Every row gives one point. Examples show where two turns around zero, p and q, send a point. Write where each new point lands after one turn and then the other. Backwards means that the second turn is done in reverse. Each puzzle has new turns, and all numbers are rounded.

Turn p:
[-24  -9 -11] -> [-20 -19  -2]
[ 13 -37  44] -> [ 51 -29   6]
[-32 -50  -3] -> [ -5 -57 -15]
[ 42  63 -38] -> [-20  82 -12]
[ 1 33  8] -> [-6 24 23]
Turn q:
[-13 -54  18] -> [-49 -26 -19]
[ 66 -27 -15] -> [ 35 -53 -35]
[14 28 12] -> [21 -2 26]
[-65   3  12] -> [-48  42  17]
[ 24  -8 -24] -> [ 22  -9 -26]
[-26  57  -3] -> [17 48 36]
Where do these land?
p, then q backwards: [36 29 -8] -> [-27  24 -30]
q, then p: [-43  16  -7] -> [-21  20  37]
p, then q: [ 74 -24 -23] -> [ 73  16 -31]
q, then p: [-36  -1  48] -> [ -4 -34  49]
q, then p backwards: [-30 -20 -10] -> [ -1  13 -35]

Turn p:
[ 38 -16 -56  -6  54 -61] -> [ 49 -35 -78  10 -36  19]
[  6 -22  18  47 -43  23] -> [-53  24  27  11 -11  33]
[-21   4  29  15  43   5] -> [-22 -22  -8  26  10 -40]
[-21 -30   8 -20  18   9] -> [-17 -28 -10 -20  24  -8]
[ 31   1 -61  -4 -17  51] -> [27 33 -9 11 44 61]
[ 36   2  26  -1 -15 -15] -> [  8 -16  31   7 -30  14]
[-68  60  36 -32 -41 -11] -> [  7  43  48 -46   1 -78]
Turn q:
[-33   1 -24  17  35   4] -> [ -3 -43 -21  16  -1  26]
[ -2 -23  23  74  24   7] -> [ 15 -54   6  37  30 -41]
[ -3  15  34  -2 -10  12] -> [ 19   8  15 -17  27  -1]
[-12 -20  37 -32  17 -15] -> [  4  -1 -30 -46  12 -17]
[  2  46 -34 -39  22 -48] -> [-62  28 -30  -5   4  45]
[  7  28 -27 -34 -93  11] -> [ -5  55  72 -21 -43  30]
[ 41  50 -18 -35 -35  27] -> [10 74 25 13 -6 36]
[ -7 -69  43 -18  17  26] -> [ 53 -19 -33 -36 -12 -48]
[  7 -27 -33  69  24 -24] -> [-30 -50  -4  58  -9 -30]
Where do these land?
q, then p backwards: [-38 -42  -1 -37 -33  53] -> [ 32  11  -9 -47 -31 -63]
p, then q: [ 44  11  33  -1  -4 -36] -> [ 14  12  42 -11  -8 -46]
q, then p backwards: [  7  -9 -26  50 -38   9] -> [30 26 55 14  0  1]
p, then q backwards: [-12 -15 -11  13 -37 -22] -> [ -3  -1 -15 -42 -17 -15]
p, then q: [ 42  65  -8 -16  -4  45] -> [ 13  21  -6  47  65 -34]
p, then q backwards: [ 16 -31 -32  11  38 -16] -> [-16  -8 -23  -9  56   6]
q, then p backwards: [ 35  23  -4 -45 -34 -33] -> [-38   6 -10  34 -57   6]
p, then q: [-36 -33 -13  39  57  14] -> [-30 -62 -15  22 -34  30]
q, then p: [-58  31  63 -14  55 -13] -> [ 29 -60 -54  -3  64  10]

Turn p:
[-38 -21  15  25  -9   6  32 -42  43] -> [-57   4  -3  21  16  17   2 -57  -1]
[-10  32  17 -30 -12 -29  11  26  27] -> [ -9  30  -7 -20 -31 -17  29  -1  36]
[-16 -13  -1 -11  -8 -24  10  -6 -23] -> [-16 -13 -10 -17 -17 -20 -10  -3 -16]
[-40  35 -42  -8  52 -14  -5  25  -7] -> [ -2 -14 -21 -12  33 -47 -16  28  55]
[ 51  36  14  24 -11 -15   9  -4  -9] -> [ -5  25  49  -2  -4   6  22  37 -17]
[-32 -38  20  31  13  -8 -29 -19 -10] -> [-14 -45  12  32 -13   0 -34 -25   0]
[ 14  19  15  -8   3  35  10 -10  -5] -> [  2  26   1  -8   9  34 -13  12   0]
[-24  35 -13  11 -17  -5   2  21  -1] -> [ -6  31  -9  16   0 -35  -3  13  13]
[ 51  10 -28 -31 -18  26 -26 -30  -1] -> [ 57  23  23 -33  25  14  -2 -10 -28]
[ 44 -97   2  -4   7  29 -13  41 -15] -> [ 51 -68 -39  22 -18  48  25   7 -44]
Turn q:
[ 16 -33  30  33  30  29  12  37   3] -> [ -9 -34  31 -14  -7  13  27 -17  54]
[-32  17 -13 -28  -7  13 -26  -3   3] -> [ 12   0 -21  16  -5  22 -12  36 -19]
[  6 -28  56 -19  -6   3  47 -25  32] -> [-23 -29 -42 -20 -39 -38 -10 -28  29]
[ -3  16 -34  -2  -5 -11 -21 -33  23] -> [ -2  20 -21  38  25   1 -20   0 -18]
[26 12 43 -9 28 -4 16 35 10] -> [-12  16  -5 -44 -18  17  13 -12  43]
[-17  15 -40 -30  11 -20  20 -14  -2] -> [ -5  23 -31  13   4  -4  28   6 -39]
[-25  26 -11  -6 -45   4  22 -17  28] -> [ 14  12 -32  20  -1 -45 -13  33   0]
[-22   7  -3  22  12 -32 -29  21 -22] -> [-21   5  30 -19  30  19  -2  25 -18]
[ 64 -72 -13  32 -32  26 -32  25 -40] -> [ 64 -51  67  -9  24   8  -7 -59   3]
[-12  39 -16   8  14  -8  -8 -27 -34] -> [-18  37  23  21 -12   6  -4  14 -34]
Where do these land?
q, then p: [  6  34  16  37  28 -46  46   9  46] -> [-42  19 -11 -21  18 -41  10 -21  69]
p, then q: [ 13   8 -12  24 -20  -6 -29  25   6] -> [ -9  20  25 -20  12 -24  -3 -18  19]
q, then p: [  3 -56  12 -42   1  -4  -6  15 -40] -> [ 16 -16 -26 -37 -10  29 -19 -12 -55]
p, then q backwards: [  8  -3 -16 -37 -38  50 -10  32 -12] -> [ 17  31 -27 -63 -29   4  -7   3   9]
p, then q: [-17  24  18 -14  11  61 -14   7 -34] -> [ 38  17  13  23  23  51 -18  13  24]
p, then q: [ 20 -37   4  37  46 -13  54 -18   4] -> [-25 -67   5   4 -25   4  50  21  -3]
q, then p: [-38  22 -27  -4 -23  -9  -5  18  -9] -> [  9  -9 -15   2 -12  -7  14  53   9]
p, then q: [  6  21  21  14 -17 -13  -6 -60  -2] -> [-25  -3   4 -14 -41  11 -45  23  -5]
p, then q: [-36 -38   3  -9  -5 -25 -13  -7  37] -> [-19 -19 -19  31   9 -38 -20 -22 -25]
p, then q: [ 36  25 -20  -5  16   6 -18 -22   4] -> [-11  12  -9 -24 -27  28   0 -22  23]

Turn p:
[ 72  33 -35   0 -15  -8  15   8 -64   4  10  45] -> [ 25 -53  14  32 -12  37  47  16 -56  23  45   3]
[-73 -17  43 -31 -16 -15 -45 -52  22  49 -14 -13] -> [-28  23  21  11 -20  10 -20  -3  69 -17 -92  25]
[-36 -18  42 -51  -6  62 -60  -2  -6  51 -29 -10] -> [-22  67  40  51   1  32  -7  27  51 -46 -35  -8]
[ 16  47   0  33 -17  -6  -2 -17  29  -1 -68   2] -> [  4  39 -51  15 -28  19 -15  -3 -36  44 -17  20]
[ 15  31 -33 -30 -35  31  12 -36  46  40 -26  -5] -> [-21   7 -28  14  21  77 -40  23   6  28 -10  17]
[ -4 -12 -55  27  -4  -4 -32   7 -20 -52  23  -8] -> [-13 -26  25 -28  -5 -28 -18   8 -62 -11  -2 -36]
[ 54  -9  -4   9  23 -32  24  45   4 -44   3  71] -> [ 34 -26 -21  -7  -1 -36  28   6 -49 -20  64  54]
[-32  34  21  -7  38  57  -3  39 -35  33  49  14] -> [  4  -1  38  37 -37   7 -11 -11  53 -30  62 -43]
[ 32 -39   3  31  43 -29  35  17 -25 -29   3 -34] -> [ 25 -12 -24 -29  26 -60  50   4  -7  15  14 -32]
[-44 -37  14 -40  -5  -1 -38 -20  66  27 -24 -40] -> [-36  42   0  -3  35 -10 -45  22  49 -12 -65  23]
[-17 -29  -5  30  53  10   5 -51 -16 -46  56 -12] -> [-14 -52 -30 -35  -9 -33   9 -19   6 -50 -13 -62]
[  3  45  -4 -39 -18 -14  50  26 -19 -24 -30  12] -> [-32  15   5 -13  -8  24  35 -16 -13  40  51  36]
[  8  42  41 -34 -52 -16 -35 -19  64  32 -16 -46] -> [-29  32  -7  57  39  20 -43 -36  19  41 -53  40]
[-12 -39 -33  53  40 -36  26  34 -27  -3  39   7] -> [ 47 -45  15 -50 -16 -59   7  18   4   5  25 -26]
[ 17 -33   4  50 -29   0  50  21 -18 -39  24  18] -> [ 57 -12   2 -54  14  -2  23 -37 -34 -10  26  -9]
Turn q:
[-14 -38 -22  13 -28  22 -63  23  -4  11   4  46] -> [-52 -15 -14   9 -29  37 -10  50  11 -44  -7 -12]
[ 34  11 -20  51  20  45 -16  18 -33 -12   4  73] -> [-17 -59  20  33 -41  55  -5  17 -45   2  29 -26]
[ 10  -1  23  53  15  19  65  -7  46  51  47 -52] -> [ -3  52   5 -44  46  23 -37 -33 -11  77  19 -42]
[ 19  -3   9 -62  10   6 -41   2 -54  16 -28   7] -> [ 14 -26 -27  -8  -9   6  61  36 -17 -20 -25  45]
[ 17   8 -32 -27 -12  20 -21 -30   6   5  16  66] -> [-57 -38   4   3 -14  16  39 -22  -8 -34  14  -2]
[ 21   2 -41 -19  36   7 -62  15  14 -16 -19  25] -> [-37  -9  13  62   2  17  23  27 -17 -24  -1  39]
[-18  20  48   8 -10 -14  76  48  36  -7  60 -37] -> [ 39  46  43 -57  39 -36 -32   0  11  25  55 -39]
[-34  44 -10 -23   2  19 -34   3 -13  12 -51  37] -> [ -2   2  27  23 -44   2  50   9 -17 -35 -47  -7]
[  0  17  14  -6  23 -58 -28  -3 -24  18 -25  48] -> [-21 -42  23  -3 -32 -41   7  22 -25   7 -39  30]
[  9  17  10   0 -50 -32 -29 -48 -12 -41 -18 -85] -> [ 32  37 -78  33 -24 -57   8 -21  43  20   5  19]
[-47 -24 -13  15  29  -4  76  -4   3   4  57 -50] -> [ 31  14  -5 -26  87 -13 -49 -29  -7   7  -1 -51]
[-30 -26  77   7  16  -4  58  -3  37 -28   4 -16] -> [ 45  43  25 -55   5 -12 -63 -35 -11  -8  15  19]
[ 30 -27 -43 -10 -52 -27  20 -13  -2 -12 -51 -64] -> [ 30  -2 -36  29  14   2   8 -20  95  28 -18  25]
Where do these land?
q, then p: [ 73   9 -41 -24 -23   4 -15 -41 -39  37 -56  -2] -> [ 53   7 -33 -70   8  66 -12  44  24   1   6  13]
q, then p: [-34  11  -3 -12  35   5  34   6 -38  -9  12   1] -> [ -3  -2 -15  13  21 -28  56  13 -13   2  -3 -21]
q, then p: [-29  34   0 -17 -32  -2  45   5  -9 -21  30  39] -> [-26 -15  -8 -12  56 -27  27 -41  11   1 -27   1]
q, then p: [ 27 -11   9 -46 -22 -61 -51 -21 -82  39 -18  21] -> [ 23  10  31 -84  19   5  19  66  -7  13  18  71]
p, then q: [-38  -2  47   4  -8   5  30  -3 -36  48 -11  12] -> [-10  36  26 -23 -20  21  18 -50  27  20  34   3]
p, then q: [ 46 -13 -58  72  -6 -23 -24   2  31  -7  -2 -56] -> [  6 -29 -37  26  28   0  27  69  -4  51 -56  36]
p, then q backwards: [-14 -42  21  14  14  37  16  25  34 -64  24 -48] -> [-60  -6   8 -25 -12  -4  35 -28  28  -6  73 -23]
p, then q: [ 46   5 -44 -15  19  -6 -62  -8   7  27 -51 -42] -> [ 26   2  32  27  -6  11 -19  75  -5  38 -49 -36]
q, then p: [ -2  31  43 -45 -55 -41  -4  12 -23  20 -28   5] -> [ -2   1   2 -21  42  14  12 -10   3  36  16  85]
p, then q: [-10   9 -17 -13   0  16  17  47  21  24  37  22] -> [-43  17 -12 -17   2  -3 -12  22 -28 -12  45  12]
q, then p backwards: [ 61  -9  -1  24  39  21 -28 -46  27  10  30 -40] -> [ 46  67  -1 -23 -21  -1  27   4  38 -29 -40 -17]
q, then p: [-41  65  20   4  11 -11  21  27  16 -29  -1  46] -> [  7   6  11  19  17 -25  50 -75  -1  15 -32  10]
q, then p: [-23 -39   4  63  11  70 -29   9  36 -50  28  -6] -> [-23  -3  33  38 -24  -1 -48 -32 -52 -23   2 -79]
p, then q: [-42  13 -16 -48 -39 -48  -3 -39  -1  29 -18  16] -> [-10  14  38 -41 -47  43   3  -1   9 -46 -39   0]
p, then q backwards: [-19 -63  34  41  56  35  53  26  55 -52  25  34] -> [-45 -37  54 -61 -57   2  23 -26 -16 -61  60 -25]
